Each point is reached from the start by the listed moves, each made 0, 1 or 2 times, or once backwards (-1), plus a little noise. Is the number of moves made odd or even? Then give how often each move was made.
(in the rows, 128 means zero)

Moves:
(1): [184 142 144]
(2): [126 196 159]
Start: [136 141 136]
Points:
[193  86 120] => even (1, -1)
[137 211 168] => odd (0, 1)
[139  73 107] => odd (0, -1)

Moves:
(1): [162 131 116 110 125 134 131 132 120 141]
(2): [133 160 137 126 122 129 126 130 123 125]
(3): [130 121 159 134 129 141 137 141 126 118]
(4): [140 132 126 160 125 137 120 122 131 137]
(5): [137 136 127 124 167 122 128 119 133 135]
(6): [119 128 119 126 136 158 128 125 130 131]
(7): [126 130 113 140 127 126 167 118 133 130]
(8): [123 130 128 133 135 123 124 168 123 129]
Start: [105 134 112 119 129 142 116 126 134 130]
Points:
[137 147  60 155  87 108 134 193 119 157] => even (1, 0, -1, 1, -1, -1, 1, 2)
[120 126 134 197 133 249 158  84 151 137] => even (0, 0, 2, 2, 0, 2, 1, -1)
[ 96 103 124 236 123 135 187 102 161 126] => even (-1, -1, 1, 2, 0, -1, 2, 0)
[134 229  95 138 201 124  93 132 131 159] => odd (0, 2, -1, 1, 2, 0, 0, 1)
[127 112 107 191 126 126  97 154 140 150] => odd (0, -1, 0, 2, 0, -1, 0, 1)

Moves:
(1): [125 125 136 126 116 120 116 139 108 114 122 119 145 142 128]
(2): [140 126 120 149 119 129 115 128 124 127 119 130 116 121 126]
(3): [137 132 154 123 127 136 142 138 132 128 118 140 145 105 145]
(4): [108  97 136 142 114 140 140 131 129 131 127 118 112 155 117]
(5): [125 122 138 133 141 129 126 127 127 119 134 123 121 139 140]
(6): [129 126 100 110 120 138 111 164 112 144 142 124 127 118 139]
(7): [136 129 103 126 129 133 137 118 123 133 110 137 131 129 141]
(8): [124 130 108 148 139 137 122 139 125 121 134 137 139 132 121]
(9): [143 134 120 115 127 148 116 128 134 123 132 120 141 128 134]
(10): [147 143 125 138 135 125 133 116 124 153 115 123 129 140 126]
(11): [129 123 142 146 121 116 143 120 159 118 131 106 132 125 143]
(12): [127 114 133 130 119 123 123 126 126 134 148 149 136 146 140]
(13): [129 142 134 127 125 134 133 108 107 129 132 116 138 110 147]
(14): [113 152 130 125 126 131 129 142 130 116 138 134 111 147 129]
Start: [123 141 120 135 130 126 126 126 139 133 133 123 141 117 104]
Points:
[188 183  73 153 116 101 148   7 129 191 135 134 146  94 207] => odd (-1, 1, -1, -1, 0, 0, 2, -1, 0, 1, 1, 2, 2, 0)
[196 146  78 157 146 134 102 115  85 184 145 173 211  74 197] => even (0, 1, 1, -1, 1, 1, 1, 1, 0, 1, 0, 2, 1, -1)
[ 41 141 167 194 165 132 174 171 174  75 142 173 112 212  76] => odd (0, -1, 1, 1, 1, -1, 0, 2, -1, 0, 0, 0, -1, 2)
